Each row is a point. Examples show where two turns around zero, p and q, send a point. Write where each new point lands after one turn and then the other. Backwards means that the second turn is done in reverse. Each puzzle has new turns, and all numbers are rounded.

Turn p:
[-13  18  18] => [-14 -20  14]
[6 2 9] => [-1  2 11]
[ -3  11 -38] => [-17  10 -34]
[-10 -19 -24] => [ 15   1 -29]
[35 12 19] => [-10  24  32]
[-16 -24  17] => [ 27 -19   6]
Turn q:
[-48  -7   2] => [-15  -3 -46]
[-4 13 -5] => [-12   9   1]
[-11 -29 -21] => [ 26  12 -24]
[29 -1 11] => [ 10 -12  27]
[3 5 6] => [-5 -4  5]
[32 19  7] => [-4 -2 38]
Where do these land?
p, then q: [ 12 -12   4] => [-6 -3 16]
p, then q: [13 17 -9] => [-20   5 -11]
p, then q: [ 12 -25 -20] => [-4 22 26]
p, then q: [ 8 20 29] => [-11 -32 -12]
p, then q: [-45   0  -4] => [ 41   8 -18]

Turn p:
[-10  -5   9] => [ 3  8 12]
[ 20 -10  38] => [-20 -18  35]
[-11  31 -10] => [ 30 -10 -14]
[  0 -15 -38] => [-12  20 -34]
Turn q:
[ 10  29 -12] => [ -9  -4 -31]
[ -9 -33  -8] => [26  8 22]
[-25   4  27] => [-15 -25  22]
[-17   7  12] => [ -8 -19   8]
[ 41  -8 -19] => [  6  41 -20]
Where do these land?
p, then q: [-7 27  3] => [ 0 28  0]
q, then p: [-14  -3  16] => [-4  8 20]
q, then p: [ 48  -1 -14] => [ 34 -19 -32]
p, then q backwards: [-27 -23  -5] => [ 29 -21   0]

Turn p:
[-10  11  -3 -13] => [-15   3   9  -9]
[ 5  3 11 18] => [ 15 -14  -5  -4]
[32  7  1 11] => [ 12 -23   8  21]
[-11  14 -24  -2] => [-29  -6  -7  -2]
[-16 -36  15 -14] => [16 41 -6 -5]
Turn q:
[ -4  -5   1 -48] => [-32 -15 -12 -31]
[14 17  1 18] => [28  4 -5  4]
[  5 -15   9  22] => [ 8 -8 12 23]
[ -6 -16 -15   3] => [-15   6  -4  15]
[-8 19  5  5] => [ 12  12   8 -11]
Where do these land?
p, then q: [ 11   5  -4 -12] => [ 6 -2 16  2]
q, then p: [ 32 -18  12   0] => [ 15  13 -25  22]
p, then q: [ 6  0 26  0] => [  9 -24  -7  -5]
p, then q: [-25  -4  -9  -2] => [-10  18  -7 -16]
q, then p: [-24  18 -25  14] => [-17 -31  17 -15]
